Each point is reached from the start by the listed moves, each made 0, 1 or 2 times, or once backwards (-1), plus a little noise. Say if it took an odd or an even number of moves. Then give how often each move was made.
In the rows, 128 means zero.

Moves:
(1): [145 145 104 124 153]
(2): [115 133 113  77 115]
Start: [129 150 165 144 107]
Points:
[172 180 135 190 169] => odd (2, -1)
[146 163 144 137 127] => odd (1, 0)
[139 192  90  29 133] => even (2, 2)

Moves:
(1): [149 109 139 134 121 147 116 142 118 145 121 132]
(2): [146 152 137 122 130 102 116 107 130 128 115 124]
(3): [132 124 156 147 128 117 140 141 142 136 157 135]
(4): [138 149 122 137 130  88 146 163 116 142 145 116]
(5): [139 124 109 136 150 124 123 125 142 145 147 135]
(6): [ 99 133 123 140 120 127 158 150 145 136  87 144]
(7): [114 132 136 103 142 136 148 120 131 129 129 103]
(8): [134 130 146 106 130 127 112 144 146 132 125 122]
(9): [123 124  93 122 117 126 129 112 163 158 141 124]
Start: [128 120 128 127 124 123 131 127 113 120 132 123]
Points:
[126 166 141  86 143  44 201 193 161 190 208  44] => odd (0, 0, 1, 2, 0, 0, 2, 1, 1)
[ 65 159 208  96  95 106 160 148 208 103  30 148] => odd (-1, 1, 1, -1, -1, 2, 0, 2, 0)
[186 165 249  78 214  55 126 137 181 152 180  81] => odd (0, 2, 2, 0, 2, 0, 2, 2, -1)

Moves:
(1): [149 120 121 129 125 118 120 127 129 127 135 131 133 129 117 121 123 131
 133 123 133 135 126 131 129 136 128]
(2): [132 127 121 130 124 135 138 125 122 114 130 130 132 137 121 135 133 126
 136 129 124 127 125 121 124 129 133]
(3): [133 133 141 117 121 116 137 126 136 141 128 126 117 131 123 126 122 121
 118 127 133 136 130 129 134 123 116]
(4): [129 119 133 133 116 131 130 123 119 131 132 120 121 118 123 127 136 139
 123 125 130 123 133 127 136 118 129]
(5): [136 125 124 126 135 126 131 130 125 120 118 126 119 121 146 126 133 122
 122 132 127 130 126 119 141 116 125]
(6): [126 125 130 129 136 127 117 122 132 131 128 129 119 124 131 126 146 121
 129 145 119 113 120 106 133 133 120]
(7): [135 131 133 134 140 119 140 149 135 132 126 116 114 117 135 128 129 132
 131 124 130 129 127 132 141 124 116]
(8): [132 134 125 133 134 135 134 127 123 127 132 142 130 127 127 131 110 138
 123 138 126 136 131 131 122 131 136]
(9): [129 112 139 137 131 127 123 130 137 125 124 122 115 144 133 125 122 134
 131 128 129 124 122 130 135 126 129]
(10): [124 126 132 131 125 125 131 128 130 130 130 127 122 122 134 137 128 126
 136 120 136 130 111 131 131 120 130]
(11): [126 116 128 122 138 132 124 124 127 138 135 126 128 132 128 124 129 141
 129 127 122 140 132 132 130 135 133]
(12): [134 126 126 124 124 120 132 131 130 134 128 141 107 132 116 120 123 130
 127 128 123 136 135 144 133 136 127]
(13): [124 122 128 131 135 125 138 120 135 128 132 130 139 129 124 132 137 118
 130 138 132 126 127 135 128 129 135]
(14): [130 113 118 134 123 121 134 123 125 133 140 125 127 130 130 126 113 131
 121 119 123 129 122 137 123 135 121]
(15): [122 126 123 131 116 134 126 125 134 120 132 128 136 126 127 128 125 129
 134 139 128 137 131 128 126 130 131]
(16): [127 138 135 131 129 125 124 140 131 132 127 125 122 134 138 150 137 116
 121 132 132 129 129 132 128 124 129]
(17): [125 122 135 136 131 130 127 132 120 131 127 128 129 122 130 126 132 125
 132 126 124 130 132 122 133 129 121]
(18): [132 138 128 130 128 115 139 130 135 143 124 131 118 135 134 132 128 134
 137 126 133 130 133 131 127 126 125]
(19): [124 131 130 132 134 127 119 120 122 128 134 119 127 123 126 124 127 125
 135 129 120 125 133 121 126 128 137]
(20): [121 126 125 132 127 120 124 129 122 122 121 127 133 123 127 131 128 134
 128 135 123 129 123 121 125 116 132]
(21): [127 132 123 127 125 119 128 121 128 131 134 139 127 139 126 125 126 133
 127 126 133 129 132 138 144 128 118]
(22): [134 123 124 134 138 135 126 120 132 124 110 122 130 125 126 141 122 131
 126 130 112 137 126 132 131 127 125]
(23): [122 129 118 129 118 136 128 132 132 148 134 129 128 139 122 118 132 118
 132 132 129 130 127 132 129 124 123]
(24): [141 136 139 127 130 123 131 140 122 124 121 120 133 130 140 133 137 126
 130 136 118 121 114 135 134 125 131]
Start: [130 119 127 127 134 119 133 135 133 147 134 112 136 120 124 130 126 112
 128 109 105 123 139 148 132 119 132]
Points:
[191 113 104 149  57  55 216 125 106 210 220 156  16 144  77  83  38 135
 121  45 137 173 184 201 189 110  81] => odd (1, 2, 2, 2, 1, -1, 1, 2, 0, 1, -1, 2, -1, 2, 0, 0, 1, 1, 2, -1, 2, -1, 1, -1)
[ 80  80 176 208 172  57 121 115 126 129 124  71  78 126 175 208 208  78
 164 135  88  42  80  99 167  65 144] => even (-1, 1, -1, 1, 0, 2, 0, -1, 2, 2, -1, 0, 2, 1, -1, 2, 1, 1, 2, 2, 1, 0, -1, 0)
[118 117 177 181 212 117 118 181 152 195  70  60  55 127 163 150 147 115
 184 175  18 132  98  89 190  73  96] => odd (-1, 1, 1, -1, 0, 2, 2, 1, 2, 1, 1, 0, -1, -1, 0, 0, 2, 1, 2, 2, 0, 2, 2, 1)
[ 90  65 112 157 106 132 120  67 165 152 119 135  78 183 103 180 135 130
  94 197  76 165 150 161 184  70 139] => odd (-1, 1, 1, 2, 1, 1, -1, 1, 2, 0, 1, 1, 1, 0, 2, 2, -1, 0, 0, 2, 2, 2, 1, -1)
[143  66 121 162  64 115 161 107 156 136 122 110  70 203 142 195 109 133
 143  87  83 142  86 215 182 108  98] => odd (-1, 2, 0, 1, 0, 0, -1, -1, 2, 2, 0, 1, -1, 2, 2, 1, 0, 1, -1, -1, 2, 2, 0, 1)
[ 65  57 116 152 184  89  91  83 149 134 156  94 163  98 161 161 179  91
 151 168  86 135 113  85 152 115 132] => even (0, 0, 0, -1, 1, 2, 0, -1, 0, 1, 2, -1, 2, 1, 2, 1, 1, 0, 1, 2, 1, 0, -1, -1)
[114  53  43 144  94 186 155 106  85 115 160 158 129 173  95 116  52 177
  83 114  73 159 155 174  95 126 171] => odd (-1, 2, -1, 1, 1, -1, -1, 2, 1, -1, 1, 1, -1, 2, 0, 0, -1, -1, -1, 1, 0, 0, 1, -1)
[141 101  82 166 181 174 129 111 111 130 110 127 116 144 138 166 134  53
 119 161   7  97 126 103 101 157 128] => even (-1, 2, -1, -1, 1, 2, -1, 1, 0, -1, -1, 1, 0, 2, -1, 1, 1, 0, 1, -1, -1, 2, 1, 0)
[176  96 167 171 100  76 152 209 129 167 156 138  64 179 109 168 113 167
 178  72 153 170 128 194 175 101 135] => even (2, 2, 0, 1, -1, -1, 1, 1, 2, 2, 1, 1, -1, -1, 0, 2, 2, 1, -1, 1, 1, -1, 0, 0)
[199 148  96  93 119  20 127 114 125 200 209 177 101 183 118 118  81 114
 100 183  72 194 159 205 150 170 138] => even (2, 0, 2, -1, 1, 1, -1, 2, -1, -1, 2, 2, 0, 2, 2, 2, -1, 1, 2, 1, 2, -1, 0, 2)

Moves:
(1): [123 120 131 129 132 138 124 151 133 119 134 119 140 128 137 124 151 129
 147 127 134 118 135 133 107 120]
(2): [120 127 121 116 128 121 125 124 123 138 134 129 131 144 119 137 137 132
 129 129 125 128 123 130 131 131]
(3): [126 124 116 143 117 129 125 125 127 135 118 122 119 118 136 127 113 133
 133 129 122 141 130 108 128 122]
(4): [126 136 113 131 136 122 114 127 122 138 136 132 140 126 117 112 138 131
 102 126 143 128 132 128 114 132]
(5): [126 134 124 125 111 131 114 121 122 154 108 141 122 128 119 129 135 106
 118 135 122 125 128 130 153 125]
(6): [120 120 128 135 140 126 125 139 127 121 135 132 124 134 136 144 127 121
 117 140 119 131 129 128 125 123]
(7): [118 128 135 127 115 130 126 133 131 127 104 129 126 126 139 139 126 132
 133 119 108 132 134 137 111 118]
(8): [127 131 117 131 135 121 111 132 117 117 144 133 126 120 131 126 130 124
 124 127 127 125 138 135 126 122]
(9): [132 117 128 129 132 135 131 120 142 132 128 127 127 123 127 132 133 134
 117 143 137 144 137 132 136 143]
(10): [139 123 138 132 126 134 117 129 136 125 135 122 128 127 135 137 124 119
 128 135 135 122 132 134 125 130]
(11): [119 128 138 126 124 128 123 122 127 110 127 142 129 125 130 127 115 128
 143 116 119 108 114 132 120 119]
(12): [134 109 130 116 124 138 115 128 112 120 135 134 138 128 125 134 116 115
 123 127 127 126 123 124 149 113]
(13): [121 139 119 134 120 140 128 118 124 121 135 131 127 128 115 129 115 120
 131 123 122 122 137 127 128 126]
(14): [127 124 137 120 117 132 133 134 131 123 125 137 127 133 127 131 115 131
 131 140 130 129 124 125 127 129]
(15): [128 129 128 128 133 134 124 136 137 124 125 133 127 130 137 135 126 129
 126 127 127 133 115 122 133 136]
(16): [131 125 125 119 128 131 119 130 125 107 127 123 130 137 129 120 136 133
 132 135 126 115 140 124 117 119]
(17): [121 146 129 122 129 123 125 133 124 131 115 124 124 125 128 123 131 124
 132 129 127 111 125 129 124 103]
(18): [128 123 131 132 129 129 122 131 124 133 138 120 136 133 136 138 115 139
 136 130 122 126 136 118 134 129]
(19): [141 125 133 146 135 125 133 139 143 114 125 127 127 116 126 131 133 137
 130 131 141 150 133 113 116 134]
(20): [136 121 127 136 139 118 127 139 130 116 120 112 141 126 136 128 129 132
 141 125 126 132 133 128 133 135]
(21): [129 130 130 108 143 121 111 117 129 146 131 136 124 131 117 109 108 136
 122 122 133 133 132 112 120 149]
(22): [135 130 122 138 128 135 130 128 135 123 125 144 121 130 130 143 119 129
 129 125 127 123 128 137 125 130]
(23): [132 140 140 130 132 129 132 115 138 140 118 134 127 125 126 125 129 131
 124 133 135 141 126 134 118 130]
(24): [114 127 126 133 131 125 125 120 127 130 134 142 136 138 127 119 131 124
 116 112 144 131 130 127 128 128]
Start: [124 130 121 126 125 125 125 132 124 128 131 116 120 135 128 129 151 107
 138 127 115 127 129 130 127 114]
Points:
[ 93 164  65 133 107  70  33  93 110 154  58 221  87 112 100 101 153 122
  78  93  80 147 138 133  64 130] => even (-1, 1, 1, 2, 2, 0, 2, 2, 0, -1, 2, -1, -1, 0, 0, 1, -1, -1, 1, 0, 1, 1, 0, 0)
[120 119  82 156 129 139  12 170 104   7 149 142 137 150 163 193 128 101
 156  89  39  36 156 174  33  85] => odd (0, 1, 0, 2, 0, 1, 2, 1, -1, 2, 2, 0, 1, -1, 1, 2, -1, 0, 0, 1, 0, 2, -1, -1)
[143  89 119 180 188 111  79 209 154  60 175  28 138  78 203 126 182 178
 163 176 125 124 194  94  41 102] => even (1, -1, 1, 1, -1, 1, 0, 1, 2, 1, 1, -1, -1, -1, 0, 1, 1, 2, 1, 0, 0, -1, -1, -1)
[141  75 155 128 121 136  61 188 182 171  85  57 178 170 150 137 190 130
 199 161 175 183 185  40 151 148] => even (2, 2, 1, -1, 2, -1, 0, -1, 1, 2, -1, 0, 0, 1, 1, 1, 1, 2, 2, 2, 1, -1, 0, 2)
[131 148  84 158 179 153  45  96 186 130  93 188  91 138 101 107  91  87
  16 174 181 207 191  67 109 171] => even (-1, -1, 1, 1, 1, 2, 0, 0, 2, 1, -1, 0, 2, 1, 2, 2, 1, -1, 1, 1, 2, 1, 1, 2)
[ 58  67 133 171 106 158  97 200 127  21 174 132 154 150 153 223 174  35
 185 123 108  92 164 184 105  32] => odd (2, 2, 0, -1, 0, 2, 1, 1, 1, 2, 1, 1, 2, 1, -1, -1, 1, -1, 1, 1, -1, 0, -1, 2)
[123 107  66 187 147 142  30 156 126  69 117 162 161 121 105 184 212  68
 100 125 116 144 249 188 109  99] => even (1, 1, -1, 1, 2, 1, 2, 2, 2, 0, 0, 1, 2, -1, -1, 1, 0, 0, 2, 2, 0, 2, 0, 1)

Moves:
(1): [124 117 125 123 134 127 134 132 130 123 129 132 128 132 124 122 131 128
 112 129 135 142 124 133 123]
(2): [130 142 134 129 123 124 121 126 128 137 121 137 138 124 133 136 129 133
 130 126 141 132 135 129 116]
(3): [122 122 127 123 119 126 129 124 131 132 136 138 130 122 121 127 137 131
 126 131 127 134 127 114 127]
(4): [135 118 123 114 123 120 118 133 117 111 120 127 136 129 128 148 135 119
 156 120 108 141 130 143 145]
(5): [122 130 127 129 109 130 113 135 123 121 128 126 134 127 146 132 136 122
 134 145 137 120 133 123 131]
(6): [125 123 125 128 135 131 136 132 130 126 130 130 133 126 138 128 133 131
 129 136 130 122 122 121 121]
(7): [119 111 132 139 117 132 138 125 125 133 138 111 135 131 116 132 127 128
 126 141 129 113 129 131 133]
(8): [123 124 130 126 124 125 125 125 124 121 123 132 134 128 130 127 128 133
 129 115 127 133 131 122 134]
(9): [136 128 138 119 118 124 121 138 121 129 125 125 136 128 124 142 144 135
 131 122 132 127 141 124 140]
(10): [130 124 124 120 131 123 126 130 132 134 126 127 121 135 128 126 125 132
 136 121 128 123 135 129 145]
(11): [130 126 136 129 122 131 124 126 136 140 125 112 121 113 139 129 135 117
 130 118 115 132 138 134 122]
(12): [133 128 136 124 126 121 134 126 118 143 109 128 128 124 117 118 136 135
 131 121 120 124 115 136 128]
(13): [131 125 129 130 125 118 136 129 127 132 133 115 122 132 127 130 125 138
 129 131 121 129 116 128 130]
(14): [130 122 112 118 129 129 125 127 131 118 117 123 115 127 130 133 135 145
 123 122 128 121 120 125 139]
(15): [131 132 129 129 131 119 133 130 136 131 123 129 135 130 132 127 148 124
 133 137 133 131 121 125 130]
(16): [116 128 132 126 127 133 130 123 128 123 126 126 123 114 127 127 126 135
 135 129 135 119 121 118 135]
(17): [145 134 131 140 141 120 127 139 128 121 127 149 142 107 119 118 138 137
 128 127 120 135 122 142 124]
(18): [120 122 134 122 132 130 127 127 137 123 104 127 129 106 132 131 123 124
 119 129 132 130 133 123 126]
(19): [122 133 140 116 121 127 125 115 123 143 140 139 149 126 133 108 137 134
 123 130 126 126 122 122 122]
(20): [123 124 117 121 138 143 149 136 146 143 139 122 128 142 126 105 122 131
 130 135 124 159 131 121 119]
(21): [142 127 132 121 136 142 123 118 124 131 128 121 119 130 137 113 128 126
 147 134 131 127 137 119 121]
(22): [128 114 135 131 131 142 145 129 132 122 125 136 124 120 132 137 138 131
 128 136 121 128 122 135 134]
(23): [135 140 132 129 130 125 130 131 119 139 119 128 125 121 129 130 143 132
 114 128 140 134 135 123 136]
(24): [129 131 132 131 121 133 141 134 133 127 123 117 134 111 141 132 133 120
 115 129 133 129 131 132 124]
Start: [123 134 119 128 132 125 141 121 133 117 112 120 128 113 122 119 136 143
 128 138 116 125 132 135 126]
Points:
[142 173 173 112 106 119 143 138 121 159  74 118 142  41 189 145 214 166
  94 169 134 144 132 113 104] => odd (0, 1, 0, 0, 1, 1, -1, -1, 1, -1, 1, 0, 2, 0, 0, 0, 0, 1, 1, 0, 0, 1, 2, 0)
[152  77 130 141 156 177 240 130 182 118  79 118 131  12 149 128 150 135
 153 149  33 185 106 166  55] => odd (-1, 1, 2, 1, -1, 2, 0, 0, -1, -1, 1, 1, 1, 0, -1, -1, 1, 1, -1, 1, 1, 2, -1, 2)
[182 138 176 107  92  97  89 149  66  61  69 160 210  16 141 201 228 183
 160  76  85 140 142 210 155] => odd (1, 2, -1, 2, 0, 0, 0, 1, 2, -1, 1, 0, 0, 1, -1, 1, 2, -1, 1, -1, 0, 1, 0, 1)
[ 66 131 111  31  80 171  98 133 176 118   7  98 135  23 235 157 208 165
 174 118 151 178 195  35 147] => even (-1, 2, 1, 1, 2, 2, -1, 2, 1, 0, 2, 0, -1, 2, 0, 2, -1, 2, 0, 2, 0, 0, 1, 0)

Moves:
(1): [128 152 136 117 132 123 123 121 144 130 123 128 112 135 120 135 135 127
 118 127 136 133 119 128 130 121 128]
(2): [122 133 130 125 115 128 128 124 123 131 136 136 120 138 123 133 119 121
 119 131 125 128 141 140 118 140 127]
(3): [136 132 125 118 124 132 115 123 101 120 111 118 120 136 144 128 140 125
 114 127 122 131 127 128 138 117 121]
(4): [120 121 133 126 140 125 125 131 133 127 118 128 129 135 126 130 129 123
 140 131 120 136 124 126 145 131 137]
(5): [129 136 125 115 136 125 138 111 147 123 143 127 123 116 104 134 141 121
 124 133 106 121 125 131 122 133 127]
(6): [132 132 132 135 140 132 135 130 128 136 116 111 132 131 126 125 129 133
 106 143 126 125 119 128 133 129 122]
(7): [122 135 123 128 121 145 146 132 116 129 126 140 128 110 120 136 134 128
 119 130 146 126 140 128 129 125 130]
(8): [122 129 136 127 132 125 132 127 128 131 118 131 130 122 120 129 137 138
 140 130 120 136 126 119 111 125 126]
(9): [123 138 110 123 134 115 123 125 136 139 106 138 148 122 118 129 132 135
 128 126 127 143 127 130 145 152 137]
(10): [126 125 128 133 141 133 132 131 124 132 132 127 126 132 120 121 132 131
 121 129 121 118 119 122 112 127 126]
(11): [135 126 129 119 131 121 140 116 134 136 131 135 142 133 137 130 125 125
 122 143 119 117 135 122 124 125 122]
(12): [137 115 118 137 140 119 140 133 132 128 134 132 123 121 121 123 131 117
 134 124 115 116 135 148 121 134 116]
(13): [120 116 130 132 113 121 136 113 127 125 132 122 124 130 133 126 126 123
 134 130 134 142 120 132 121 119 139]
(14): [118 123 141 119 134 137 126 138 124 113 125 133 135 115 122 133 122 117
 128 117 130 122 118 131 130 129 127]
(15): [127 146 132 124 126 123 123 133 130 119 127 122 117 139 129 131 134 119
 138 131 130 124 126 127 118 125 125]
(16): [113 132 122 137 118 128 123 133 132 126 133 142 129 124 128 145 125 134
 139 119 123 121 114 131 116 122 135]
(17): [127 132 123 136 135 121 119 136 134 127 116 128 123 121 141 124 121 117
 117 129 128 125 125 122 120 127 126]
(18): [110 135 130 154 124 140 123 116 133 120 118 142 144 128 121 133 147 144
 140 133 123 132 142 146 135 111 103]
(19): [132 116 123 126 130 136 135 126 130 121 134 136 124 132 126 122 130 125
 122 132 126 137 129 138 137 135 124]
(20): [122 127 130 138 133 124 138 133 126 128 136 121 137 132 132 116 112 128
 128 124 101 121 121 126 128 128 125]
(21): [120 139 119 127 129 106 100 139 145 124 151 133 134 117 149 118 125 140
 113 116 128 146 137 134 124 142 112]
(22): [127 144 123 122 131 139 130 139 137 134 132 115 129 113 126 135 124 119
 126 133 130 140 131 119 124 120 128]
(23): [123 117 118 118 122 125 126 127 130 127 123 120 133 125 125 129 124 131
 121 137 128 133 123 128 135 124 137]
(24): [126 116 127 118 126 125 136 117 140 138 127 117 122 122 135 133 133 131
 125 130 132 128 130 123 122 128 132]
Start: [145 124 118 139 141 121 139 130 112 141 130 123 125 126 130 132 131 124
 125 128 126 128 130 130 125 136 139]
Points:
[114 146 121 154 122  73  93  99 118  92 179 103  76 133 181 102 171 103
 148 104  58 229 187 181 118 115  79] => even (0, 1, 2, 2, 1, -1, 0, 1, -1, -1, -1, 1, 2, -1, 0, -1, 0, 1, 0, 1, 2, 1, -1, 0)
[113 156  73 139 150 117 133 169  96 162 147  72 134 100 142 136  88 133
   7 133 105 125  43 112 108 107 173] => even (1, 0, 1, 0, 0, 2, 1, -1, 0, 2, 0, 0, 1, 0, -1, 2, 0, -1, -1, 1, 1, 1, 2, -1)
[ 82 187 137 142 123 183  68 160 107 133 112  78 125  50 223 196 163 155
  26  98 208 166  84 109 110  35  96] => even (1, -1, 2, 0, -1, 2, 1, -1, -1, 1, 0, -1, 1, 2, -1, 2, 0, 1, -1, -1, 2, 2, -1, 2)
